Each row is a point. The window is the flat piece filled in between its corners: a triangle in 3 columns, a solid with four corners in 4, and so on. A path goes straight from each point to the next, and from the last back to the first. List the points from which the path goes on through the window.

Window (3 x 3):
[[-16 -12  52]
 [ -8  33 -34]
 [ 20   0 -30]]
Path:
(1): [ 1 12 51]
(2): [ 27  75 -56]
(3): [  6  16 -74]
(4): [-16 -27  16]
(5): [40 -3 16]
(6): [18 58 -1]
(7): [-30   2 -60]
(8): [-13 -30  -1]
Through the window after points: 6, 8

Window (4 x 4):
[[-41  60  -9  48]
 [ 42 -30  60 -46]
 [-12  -8  -5  -3]
 [ 12  18  -4  35]]
Path:
(1): [ 26  21 -10 -25]
(2): [-30  61 -16  19]
(3): [-36  30   6  59]
(4): [ -1 -29  59  19]
(5): [ 54  36  27 -50]
(6): [ 35  12  18 -52]
(7): [ 19 -42  59  31]
(8): [-4 14 28 32]
(9): [  2  42  -5 -10]
(10): [  5  68 -33  14]
(11): [-29   1  -8  64]
(12): [ 10 -10  36  46]
Through the window after points: 2, 6, 12

Window:
[[ 55  -9 -60 -27 -24  -7]
 [-15  53  22  43 -38  50]
 [-13  35  14 -12   9  39]
 [-33 -16  -4  13  65   9]
 [ 24  40 -62   4  14  68]
 [ 47 -31 -13  -8  69 -25]]
Path:
(1): [  3 -41   1  14  12  56]
(2): [ 39 -23 -26   2  15  77]
(3): [ 10  69 -64   1  34   5]
(4): [-21  74 -27  11  -1  24]
(5): [  5  -7 -18  14  -1  85]
(6): [12 -3  0  9 15 34]
(7): [ -5  57   7 -21  26  -4]
(8): [-46  79 -36   5  11  17]
(9): [ -6  23   0   0 -16  58]
(10): [ 24 -20  26  17  27  42]
(11): [-22  45 -14  22  -3  12]
(12): [ 25  60 -56 -22  11   2]
Through the window after points: 2, 6, 10, 12

Window, 8 rows:
[[  23  -42  -42   19  -18   30   86  -24]
 [  33   12   -7  -10  -22  -32   55  -28]
 [ -50   71   48  -25   47   22  -72    4]
 [  25  -53    4  -95    3   22   21  -12]
 [  26  -54  -17   34   24  -43   57  -12]
 [ -21  -35   55  -53  -37   17    2   12]
 [  14   -4  -68   17  -18  -25   30   29]
 [   5   54   45   16   16   15 -121  -15]]
Path:
(1): [28 11 13 -5  7  2 27 12]
(2): [-31 -30  -3 -15 -14 -20  -5 -15]
(3): [-12 -49 -28 -30 -10 -15   7 -40]
(4): [ 32 -15  36 -29 -24  22  26  18]
(5): [ 21 -33  12 -28   9  17   5  31]
(6): [-24 -24 -43 -36 -15 -12   6 -62]
(7): [-56  22 -46  -4  24 -28 -15 -67]
(8): [57 -4  3 11 -2  7  5 29]
(9): [ 50 -25   8 -23  -6  -2  12  22]
(10): [-23 -13 -26  20 -29 -13  -2 -95]
(11): [ -3  -8  -6  -2  -6 -16 -13 -35]
(12): [49  5 25 -5 20  1 18 18]
Through the window after points: 1, 11

Window:
[[  53   40  121  -17   45   62  -11 -100  -13]
 [  -7  -70  -18   20   -5   59   34  -19    8]
 [  75   40  -20   21   68  -66   -6    4   49]
 [ -12  -16   31  -71   -9  -33   16   31   -8]
 [  26  -46   50  -15   24  -35  -10   13    5]
 [  -7   -7   66   -6  -13   -2   20  -31   20]
 [   9  -24   40  -11   66  -41   36   -6   -3]
 [ -19    0   14  -16   -5  -64   -9   29  -32]
 [  47  -22   20  -36    9  -53    2  -60    4]]
Path:
(1): [-11 -12  21 -44  33 -30 -11 -40  19]
(2): [ -8   0  27  -5  50  -3 -15 -31  49]
(3): [ 70 -37  57  -7  -7 -13  41 -42 -67]
(4): [ 57   2  46 -15   5 -33  56   5 -42]
(5): [ 14 -14  48 -37   9  -6 -25 -30  16]
(6): [ 18  -3  13 -30  46 -31 -27 -26  24]
(7): [ 67  -8  53  14   8 -33  33 -14  -4]
(8): [ 46   6  22  -3  22 -41  19  -2   0]
(9): [ -4 -10  30 -17  29 -21 -16  -5  30]
(10): [ 18   5  36 -15  27 -12 -19 -32   9]
(11): [ 49   8  45  -8   0 -14  16 -14  -8]
(12): [ 45 -14  52  25 -21 -20  40   0 -14]
Through the window after points: 6, 8, 12

Window (11 x 11):
[[  28  -12    1  -65   18  -14  -39    6    0    3  -22]
 [  22   13   15   -1  -33  -46  -29  -29  -18   17   19]
 [  -3  -40   19  -16   34  -36   17  -10  -41   -6   15]
 [  38  -15   -3   72  -43   38   24    6   28   20   25]
 [ -17   32   39  -48   30    2  -29    5   28  -65  -14]
 [  -2   -4    0   12  -33    6  -16   47  -24  -46  -25]
 [   6    0  -20   35 -121   46   58  -20   27   55   22]
 [ -47   -2  -43   45  -22   27  -30  -66   25   20   10]
 [  30   84   21  -62   -4   45  -39  -14  -49   -5  -35]
 [ -21  -66   78  -25   19    2  -47  -33   15  -17  -15]
 [  40  -44    9  -27    5  -22  -10  -20  -24  -71    0]]
Path:
(1): [ 13  23   6 -16   5   6 -32 -15  16 -24 -43]
(2): [-11 -15  26  -4  -6  -8 -18  -1   0 -29 -49]
(3): [ 14 -41  28 -14 -18  32 -40  14 -16 -20  74]
(4): [ 12 -31   9 -36 -31  29 -33   2 -12   4  50]
(5): [ 22  12  -1 -26   0 -21  -7 -10   9   6 -46]
(6): [  4  28  10   4  -3  -7 -18 -17   0   1 -37]
(7): [  7  -8  26 -46 -25  26 -14  10 -13  -4  62]
(8): [ -2  -8  24 -47 -38  27 -24   0 -33 -15  64]
Through the window after points: 2, 4

Window, 12 rows:
[[ 14  83   7  55   8   4 -18 -16  29  38  11 -57]
 [-89 -18  44  -8   4   0  25  -1 -15 -24 -11  81]
 [ 40 -29  13 -67 -22 -88  14 -30 -66 -45   6  29]
 [  8  48 -51  25   9  28 -31  43  63 -21   1 -33]
 [ -6  68 -17 -22  34  21   5  34  56  61 -32 -54]
 [-41  15 -21   9  34  37  41 -47  88 -18  -9 -31]
 [-14 -40 -16 -60 -71 -23  11 -10 -56  11  66  19]
 [-29 -36   5 -44 -74  -1  29  -8 -87 -49 -17 -17]
 [-67 -85  52   9  42  -9  15   6  18 -22  -2  -7]
 [ 41  17   2  35   1  63  35  17  71  25 -21 -16]
 [  3 -66 -14 -58 -40  22 -42 -59 -63 -18 -18  22]
 [-22  17 -66  47  52  62  39  16  -4  30  -4 -16]]
Path:
(1): [  4  15   4 -41  28  29  15  -7 -32 -14  39 -19]
(2): [-36  -9  -7 -12 -16  -7   6 -12   7  -1 -26   0]
(3): [-10 -39 -25  60 -21   4  30 -22  12  11 -31   9]
(4): [-12  38  -4 -54  25  40  -7   3 -28 -29  40 -21]
(5): [-29   0  21 -45   1   8 -12  -6 -22 -34  34   3]
(6): [-16 -44 -35  -3 -23 -32  23 -18 -16  11 -15  -5]
(7): [  3  -6 -32   3 -32  -1  -6 -17   0  18 -14  14]
(8): [ -8  -3   5 -43   9  36   7 -21 -20 -24  -2 -11]
Through the window after points: none

Window:
[[ -65  -33   -9  -16  -27  -10   15  -48    1   -2  -34   21  -36  -17]
 [   9   36    5   19  -17  -34  -16   35   23   22    7  -50   -5    2]
 [  -3  -12  -24  -16  -17   48  -14  -33  -16  -43   13   23   70  -41]
 [ -22   13  -26  -44  -97   19   39   -3    2  -21  -17   -2   -7  -57]
 [ -78  -13   20  104  -59  -19   -9  -32  -21    9    0  -45    6  -16]
 [-108   18   -1   22  -18   37  -19   -7   59  -64  -20   30   20  -49]
 [  54    7  -42   58  -55   19   37  -74  -41   -8   -8  -24  -23   13]
 [ -58   44    1   36  -37   27   66   -8   -1   10   42  -66   85  -20]
 [   7  -51  -28   63    4    3   -4  -19  -10   -6   60   77   -4   12]
 [ -15  -38    6   48  -40   54  -49  -61  102  -20  -47   57  -10  -73]
 [ -26  -66   34   34  -67   20   49   26   38  -43  -53   59   30    3]
 [  -1   12    2  -46  -63   51   -6   11   17    9  -24   47  -41   23]
 [  25  -59  -45   21   -2   44   19   41  -17   15  -19   48   -7  -23]
 [ -70   -1  -67   -8  -27  -30  -20   -1   -5   22    4   57    5   44]]
Path:
(1): [-20  16   7  16 -35   1  -6 -27  16  -3  -2  32   8 -21]
(2): [-20  16   6  38 -33 -10   1 -13   7  -3  -6  14  26 -34]
(3): [-42 -54 -47  36 -31  30  14 -15   3 -11   5 -36  -8 -10]
(4): [-55 -43 -45  16 -52  21 -17 -21  28  -6   0 -31  17   6]
(5): [-13  37  24  44 -10  -7  48  -3  -7 -13  -8  79  25 -50]
(6): [-20   3  31  32 -48  11   4   1  10 -13 -52  53  25 -29]
(7): [-23 -65 -25   3 -52  34  45   5  30 -33  10   5   3  25]
(8): [-16 -83 -17   7 -69  55 -13   4  39 -10 -13 -23   1  21]
(9): [-29  61  -1  52  18 -28   6 -16 -16   3   5  43  11 -33]
(10): [ -7  -7  -3  50 -20  12  35 -22  18   4 -49  41  29 -50]
(11): [-35 -18 -11  22 -49  26 -15   3  16 -17  10  10   4  -1]
(12): [-51 -49 -56 -14 -32   9 -21 -31  20 -29  27 -35 -15  17]
(13): [-20   2  13  14 -29   8  22 -20  -6   3 -32  51   6 -38]
(14): [ 22  37  37  26 -38  12  43 -45  -6  21 -22  37  27 -67]
(15): [-46 -33 -60  20 -48  31   0   3  10 -33   5 -20  -9  22]
(16): [-57 -40 -50  42 -42  35  15 -17   0 -44  14 -22  10  13]
Through the window after points: 6, 12, 14

Window (14 x 14):
[[  54   -9  -32  -10   32   12  -67   -2  -27   15   23  -54    9    3]
 [ -38  -21   -8   53  -19   61  -44  -39   14   26    0  -61  -41  -21]
 [  17   54   33  -23  -70   50   -1   36  -17   28   -7   80  -10  -34]
 [ -17   13   33   -1  -67  -56  -15   -5  -27   59   37   -1   32   25]
 [ -44  -10   39    1   57   17   39   15 -110  -41    8   18  -30    1]
 [ -19   71  -36  -31   43    9   48   27   17   19   36  -10   30   41]
 [ -58   10  -57   53  -22  -31  -55    0  -35   51  -48  -13  -43   36]
 [ -52  -10  -37   86   70   23   33   29  -35   39  -21  -12   -3   17]
 [ -54  -42  -12   -9   21  -12  -21   44  -24   26  -43    7  -33  -28]
 [  -4  -73  -33   22    7   34   32  -94  -40   69   36   -3  -15  -25]
 [ -29    1  -51    3   11   26   30   15  -32   24    1  -99   16   14]
 [  38   -1    2   27   19  -11  -19   60  -59    2   18   33  -97    0]
 [  34    8  -27    9  -39   30   47   25   28  -24    8   26   42   35]
 [  36   58   70   24  -32  -45   13  -28  -16    6  -18    5  -10  -19]]
Path:
(1): [ -5  25 -50  26 -26 -10 -18   7 -45 -14  30  -2 -12 -43]
(2): [  5 -36  40 -14  28  23  12 -10  -5  71 -27 -25  -1  41]
(3): [  8  19  65 -17  21   5  24  10 -14  34 -44  -1 -47  53]
(4): [ -7  -6 -63  29  -5 -12 -15  16 -49  10  47   2  39 -33]
(5): [-41   8 -16  21  25  -6 -10  18 -35   8   4   2  -9 -21]
(6): [ 31 -33  16 -10   2  43  26  14 -36  39 -38 -12 -28  52]
(7): [  8 -12  27 -14   4  18   3  18 -33  52 -14  -4 -30  37]
(8): [-18  -9 -14  33 -18   7 -26   2 -35  -2   1  -3 -15 -40]
Through the window after points: 1, 5

Window (14 x 14):
[[ -53   37  -37   48  116   24   15   52   63   41   31   17   33   -8]
 [ -10  -31   24    9  -49   -6 -105   25    4  -75    6  -11   42   -7]
 [  28   20   28   13   48  -34    7   49    0   49   48  -15   16  -17]
 [ -42    0   -9   46   53    7   10   47   37   65  -30  -38    3  -25]
 [  13  -33   -5   -9   11  -24  -57   65  -74  -75  -43   -8   70  -36]
 [ -51   72  -24    2   39   -8  -15   31   33   20  -18   17  -22    9]
 [  49  -26    8   16   46   37  -69   43   -9  -63  -64   17   14  -20]
 [ -33   18    7  -19   51  -29   44   28   98   31   -2  -13   26    1]
 [  -1  -35   12  -51  -28   42   45  -39  -45  -18   10  -15    8  -53]
 [   9  -57   -2   -1  -33  -11   67  -39  -29   25   -6   57   11  -48]
 [  53  -19  -36  -32 -104    6   34   -4    0    2   24   -7   38  -54]
 [  12  -61  -23  -48  -49  -14  -36   48   -6  -43   25   10  -19  -56]
 [  18  -22  -46   -5   -2  -37   18  -44   11   -3   21  -27    0  -41]
 [  12  -56  -48  -61  -41   10  -23  -15   -2   26   10    7   16   16]]
Path:
(1): [  21   -4  -39  -28    2  -28  -32   -2    2   29   -5    2   69 -101]
(2): [-18   3 -17 -19  30 -13 -35 -12  25  22  18  -4  36 -88]
(3): [ -7 -22  11  20  22  11  26  55 -16 -33 -10   2  -7  58]
(4): [-15 -15 -33   1  -8  -4  15  31   0 -12 -10  -6   2   8]
(5): [ -4  -8 -13 -18   2  16 -32   0  28   5  -6  17  22 -53]
(6): [  2 -23   1 -31 -13   7   0  -5 -13  11  -6   4  17 -70]
(7): [ 10 -30 -23  -6 -25   9  26  14  -3 -29  19 -16   6   2]
(8): [ 19 -15  28  15 -20  13  34  56 -12 -28  28 -13 -22  52]
Through the window after points: 6, 8

Window:
[[ 13  20  29 -29  18  65  -9 -13  39 -18   7  26 -47  42]
 [-59  26  26 -17  51  66  31 -45 -29 -11 -71  18   7 -58]
 [ 18  -2  -2   4  32  43 -24 -18 -93   2  34 -10  52  44]
 [ 20  42 -45  33 -16  -3 -25  79 -12 -42  18 -24 -46 -15]
 [-17  -6  38  -6  82 -13 -17   3 -29 -72   5  42 -21  25]
 [ 15 -40 -51  35  -2   3  19   5   9  -1   9  -5 -38  28]
 [  5 -26   3 -11 -35   2  34  26  12 -73  27  23 -29   7]
 [ -9 -56  22  43   2 -15 -80  56 -49  40  14 -52  91  62]
 [-10  16  24 -35  28 -42 -21 -87   1 -89  24  31 -16   0]
 [ -4 -22 -25 -46  21  76 -31 -17   2 -65 -22  24 -48  22]
 [ 76 -72 -38 -53 -20 -43  30  38  15  49  -1 -61  43  52]
 [ 29  46 -23  28 -10  23 -81  24 -69   0 -11  65  42  68]
 [ 12 -33 -49 -21  11  -5  13  35  46 -15  49  11  -2 -20]
 [ 56 -33 -29  28   8  28  15  36  37 -25 -12 -34  31   7]]
Path:
(1): [-26 -20 -19  -2  19   2 -13  22  20 -33 -12  -9  16  36]
(2): [-22  25 -32  -6  11  -2   2  20   0 -52   5  -8   0  64]
(3): [ 21 -17  11  -1  12  18 -34  -1 -29   0  11  26 -10  -7]
(4): [ 66 -64  45 -21  21   1 -15 -10 -30  23   5  15  22  -8]
(5): [-13  28 -33  23   7  18 -19  22 -31 -26  20  -4  23  44]
(6): [-21  18 -56 -56  43  26  47  13  47 -45 -49 -35  54  39]
(7): [ 67 -73  21  11 -22 -30 -29  16 -52  48  36  -5 -12  18]
(8): [ 49 -29 -33  54   3  31 -22   8  -5   9 -11   8 -53 -38]
(9): [-19   5  -7 -34  13   4  25  30  11 -56   8 -25  53  59]
(10): [-14  20 -79  25   0 -19  25  20  33 -15  19 -18   0 101]
(11): [ 36 -10  24 -10   5  41 -55  16 -51 -31  -1  41   0 -31]
(12): [ 46 -47 -13   3 -24   8 -24  28 -32  -2  12  23 -57 -13]
(13): [  0  28 -32  -5  18  19 -18  25   4 -40  -3 -16  21  38]
(14): [-35  49 -51 -12  11   6  -7  11  12 -49   1  -2   9  83]
(15): [ 87 -74  16  15  -5  -5 -28  43 -16  -6  47   9 -13 -23]
(16): [ 23 -15   7   3   3  18 -19   9  -5 -13   0   6 -14   3]
Through the window after points: 6, 8, 10, 12

Window:
[[ 14   1  55 -99  23  12  -6 -71  32   0   3  51 -16  30]
 [  2  21 -15   5  -4 -15   5  -3  44 -13 -14  17  27  26]
 [ 49  -1  13 -30 -73   6  31  43 -76   5 -45 -65  -1 -37]
 [-25 -21 -29  67  17  80  39 -13 -59  22  -7   9 -18  33]
 [ 23 -29 -73  15 -57  13  15 -45 -48 -31  14  15  71 -35]
 [-17  42  -7   9  11  39  29 -46 -16  -4 -36 -50 -10 -21]
 [  1  16  24  18  -8   3  20 -20 -27  -5  31   6  10  -7]
 [ 26  27 -74 -23 -51 -39  20   4 -48 -35  33  15  14 -36]
 [-16 -29  -8  44  -1 -33   1 -32  27  39  -9  -9 -33  69]
 [ 45 -16 -31  21  42 -11  23 -27  16   2  20   2  -7  16]
 [-57   3  -5   2  73  33  61 -43 -16 -60  -6 -16   0 -13]
 [-15 -17 -23   5 -70  23  14  31  14  59  62 -11   5  37]
 [  1  -8 -50  23  18  -9  21 -42 -38  34 -18  -1  60  21]
 [ -6 -28  -6 -17  65   0 -46  -7 -41 -13   7  22 -54 -68]]
Path:
(1): [-11  12   2 -32   6  19 -67  22 -34 -50 -29 -40 -11  33]
(2): [ 11 -17 -17  37  -1  -3  90 -38  -8  63  34  34 -11 -30]
(3): [ -7 -12 -43  -2 -29   3  33 -32 -24  17  12  17  -2 -46]
(4): [ 49 -10  -1  22   4  22 -13  20 -52 -43 -17 -41  35  52]
(5): [ -3 -48 -28 -24   8   4 -54  43 -44 -54  39 -31  54  18]
(6): [  8  26 -31  18 -19  16  72 -64  -8  37 -25  28 -35 -24]
(7): [ -4  44   8  34   0 -15  78 -20   1  65 -41  22  12 -32]
(8): [  3 -34 -50  -7  18  51 -31 -32 -61 -78  15 -33  -9  20]
Through the window after points: 3

Window:
[[  -9  -47  -41  -15   -6  -14  -26    3   48   51  -28   -4  -21  -53]
 [   7   66  -12    4   15    5   12  -60  -53   -4   55   27   14   -4]
 [ -11    0   66  -34  -34    0   26   19  -80   52  -17   41  -20   16]
 [  57  -21  -42  -47   15  -12  -38   63   63   44  -90  -78  -12   11]
 [ -18  -19    5   -4   44  -53    8  -25  -53  -51   22   10   32    1]
 [  84  -70  -10  -19    7   32  -16   -1    7   -6 -121  -38  -31   -1]
 [  11   -1  -55  -36   66  -37   58  -37  -29  -26   10   62    1   16]
 [ -19    8   49   16   39   31   41   10  -33  -21   38   39  -43   16]
 [  26   36   -5   81  -53  -29   14   39  -22   20  -12   15  -51   11]
 [   3   -4   35  -27   -4  -26   72  -26  -63   11   41  -16  -50   -9]
 [  74   21   39   17   -7  -12   39   27  -54    3   57   51    3  -29]
 [  13   -7    4  -32   55  -62  -15  -51   81   -3  -72    0  -17  -11]
 [  12    8   34   52  -17    6   78    6  -41   59   25   10   29   10]
 [ -16   23  -39  -24  -36  -22   19   11   83  -24  -53  -11   11  -48]]
Path:
(1): [ -7  51  -7  26   7 -46   8  65 -64   3 -32  -6 -12 -54]
(2): [ -8   1 -10 -13  36  -8  20  -6 -31  33 -44   1 -12 -48]
(3): [ 33 -33 -17  -7 -19 -17 -18   5  36   3   3  -4  -7   6]
(4): [  7 -23   3 -18 -18 -26  23 -36  22 -10   6  27  -3  55]
(5): [  3  25   2   9  16  -1  44  21 -20  10  -8   3  -7 -46]
(6): [-15  29 -18  29   4 -24  52  14 -70  36 -19 -14  -6 -45]
(7): [ 29 -38  64 -36 -35  10 -13   3  22  25   3  54 -25  51]
(8): [ 12 -10  32   5 -42  11  14 -10   3   5  61  14  18  66]
(9): [ -1  13  21  22  40  -5  61  11 -47  26 -22  17 -23 -36]
(10): [ -6  45   8  12  14 -24  27   2 -13   9  -7  16  -9 -32]
(11): [  4 -45 -14 -25 -20 -18  40  -9  17   6  31   7   2  28]
(12): [ 49 -11  27  -5  -1  -2  40 -39  11  -2  16  30  -6  43]
Through the window after points: 2, 4, 6, 8

Window, 14 rows:
[[  -6   12  -20  -53    5  -45  -53  -33   -7   30  -19   69   -7  -23]
 [ -44  -23  -14   15  -41  -29   36   11   -4   16   45   -3  -44   32]
 [   2  -35    7   20   11  -22   -7   21   22  -34 -116   22   50   -1]
 [  12   45  -68   64    0  -37   11  -11   -1   11   19   -4   67    9]
 [  25  -50   32  -13  -59   -6  -25   18   -7  -64   21  -53   -9  -52]
 [  21   10   26   43    3   15  -48   26  -46   16   46  -12  -11  -10]
 [ -11    1  -23   31   47   10  -21    5   40   45  -39   -8  -18  -19]
 [  38  -55   25   38   73  -77  -43   77   50  -48  -22   25  -17  -26]
 [  11  -30  -42  -57  -35  -14    0   43  -10  -15    7   26   15  -17]
 [ -88  -16  -83    3   17  -19  -36    9   45  -32   21   44   43    4]
 [  21    9  -40  -18   14  -12  -64  -24   43   23  -27   56   29   36]
 [  22   28   67   33  -13   -5   25   20   42   35  -40   12   54   -8]
 [  12  -38   38  -20   45   18  -15   -6   -8  -72   50  -11   -3  -20]
 [  -8   26   51  -46    3  -68  -10   91    1  -27   48  -40  -41   26]]
Path:
(1): [ 19 -43  25   9  35 -52 -30  34  21  -5   4 -13  14   3]
(2): [ -2 -25  38 -35  26 -24 -37  55  -3  34  16 -49  23  17]
(3): [ 16  22 -28  41 -27  -4 -10   4 -12 -40  18  44 -28 -30]
(4): [  9  23  44  12  28 -18 -10  33  21 -30 -19  21 -28  -8]
(5): [ -8 -76 -55   3 -15 -13 -41 -24  -4  23  22 -35  69 -10]
(6): [-40 -45 -35 -18  21 -48 -11  -9  -8  13  39  -8  28   7]
(7): [ 35  32  23  11  -8  -6 -27  38  20 -22  -4  29 -29 -16]
(8): [ 13  23  -8 -25 -16 -17 -51   9  28 -46 -24  65 -55 -24]
(9): [ -2 -18 -16  -4  33 -32 -23  12  17  43  13 -13  66  45]
(10): [-37 -27 -10 -97   1 -69 -30   4  40  16  46 -42  51  37]
(11): [ -1  20  13  44   4 -10 -10  62  -5 -43  -3  29 -37 -21]
(12): [  0  21 -20  29  15 -18 -10  51  39 -56 -62  68 -16 -33]
Through the window after points: 2, 8, 10, 12

Window, 14 rows:
[[  -9   22  -20    4   -6   48  -23  -24  -14   33  -19  -18  -14   23]
 [  21  -51  -27   20  -21  -38  -27  -49   18   23  -29    6    7   -1]
 [ -11  -11  -30   28   -1  -26    0  -16   20   30  -15  -45   30  -28]
 [  -8  -44  -13  -10   30   30   62  -25   40   33   34   61    4  -44]
 [   6  -33   21    6  -50   57   48   15    2   43  -24  -51   37   35]
 [ -36  -29  -23    7   49   75   20  -18   -2    3  -49   -8   -2   -8]
 [ -13    7   -7  -44   46  -14    4   29  -19    7  -34   39   19   25]
 [   5   29  -14    8   69    0   51   -3    3   24  -59  -33  -37   33]
 [  62  -42  -19   51    4  -81    6    6  -61  -16   -6  -51   45    0]
 [  42   68    1   20   -7    5   28   14   24  -55  -52   82   11   61]
 [  42   20   13  -16   11   21  -29   59   78    1    2   -2  -34   -3]
 [  64   27   24  -57   -2   -4  -31    1   32  -54   -5   21   29   -1]
 [  42  -16 -121  -19   59   46   67   -6   56  -65    6    9  -18  -16]
 [ -19  -28   10  -24  -15  -24   20  -12   -5  -34    7   16    2    0]]
Path:
(1): [ -5 -13 -21  -6  35  39   3 -14  23   8  -8  -3  10  24]
(2): [ 26  -5 -16  -2  -1  15  51   3 -17 -56 -70  26 -14 -78]
(3): [ 29 -34 -32 -23 -29  11  29   7   7  -3 -26  10  -2 -41]
(4): [ -2   8  10  18  70 -15  -3 -19  33  -2   7   9  21  39]
(5): [  9  -5  -1  19  28   7 -17  -9  39  27  16 -24  28  73]
(6): [ 27 -26 -27   0 -25  -8  35 -19  -4 -21 -47   8 -26 -73]
(7): [  9   4 -19 -27  15  24  28   8  25  -4 -20  17 -17 -44]
(8): [  3 -13 -21  -3  16  15  14 -21  24  -9  -2  14   6  35]
(9): [ -2 -26 -20  17  26  15  10 -23  29  -6  -5  -4  11  25]
(10): [ 11 -10 -14 -20   9   4  18   2 -20  35 -28 -13  -5 -40]
(11): [ 11  11 -31 -17   2   5  23  17  18  -7 -35  31  -7 -36]
(12): [ 22  -1  14  -7  26  17   2 -18  21   2   6   2  11  38]
Through the window after points: 1, 11

Window:
[[ 14 -45  -9  27  56 -31 -50 -29   5 -22  20  52  -5  30]
 [-52  23  14  43  65   7  -9  -6  32 -13 -11 -42 -19  -5]
 [ 24 -62  49  14  10   8 -24  35 -95 -38  41  16  26  34]
 [ 21  38  -1 -45 -45 -10 -54 -26 -10 -39 -30  44  44  52]
 [ 26 -26  26  -8  10 -13 -11   5  34 -24  74 -57 -22 -26]
 [ 41   6  12 -15  -1  16  14 -66 -69 -29 -21 -75  17  58]
 [-21  -6 -38  -8  14  10  74 -11 -17  44 -25 -39  11   0]
 [ 21 -39  64 -14 -13 -31 -13  19  21  11 -47 -32  72 -34]
 [-35  49  72  38 -22  45  57 -45 -47   1   8  10 -35  37]
 [-15 -19 -24  66 -47 -69 -41 -16   2  14  32 -25 -19  57]
 [-23 -52   3  61 -60  37 -47 -21 -34  45  28  51  18  42]
 [ 16  25 -53  15  -8 -31 -20  -5 -38   1 -18  72  66 -52]
 [ 70  -6 -18  37  18 -16   7  25  -4 -21 -40 -76 -19  22]
 [-47 -81 -13  78  -7  15  15  21 -16   6 -62 -14 -46 -45]]
Path:
(1): [  2 -20  -2  10   9  -8 -30  -4 -23   9 -19 -11 -12   6]
(2): [-24  12 -30 -20 -25 -19 -85 -19 -52  10 -48 -48 -75   3]
(3): [  7 -17   1  48   7 -10   5  -7  -4 -18  32  15  20  29]
(4): [-53 -60  18  40 -32   2  48 -32 -22 -57   9   6  79  10]
(5): [ 59  56  -5  -2  13 -18 -56  -1 -26  54 -41 -10 -46  26]
(6): [ 16  12  14 -16  -2 -25 -35 -21 -29  24  -7   5   0 -17]
(7): [ 10 -31  15  12 -37   2  -5  18  27 -59 -34   2  84  42]
(8): [ 13 -14   4  33  -4  13  10 -24  -6 -53 -13  -3  20  11]
(9): [ -5  33 -14   9  24 -39 -25  20 -25  62  -3  -9  -3 -24]
(10): [ -9  16  -5  12  53 -34 -68  -1 -31  52 -24  19 -12 -34]
(11): [ 11  -7 -27  28 -26  -9  10  -5 -21 -22 -10  27  45 -14]
(12): [ 19 -10   7  40  -9 -18  24 -16  11 -51  12 -44  63  39]
Through the window after points: 6, 8, 10
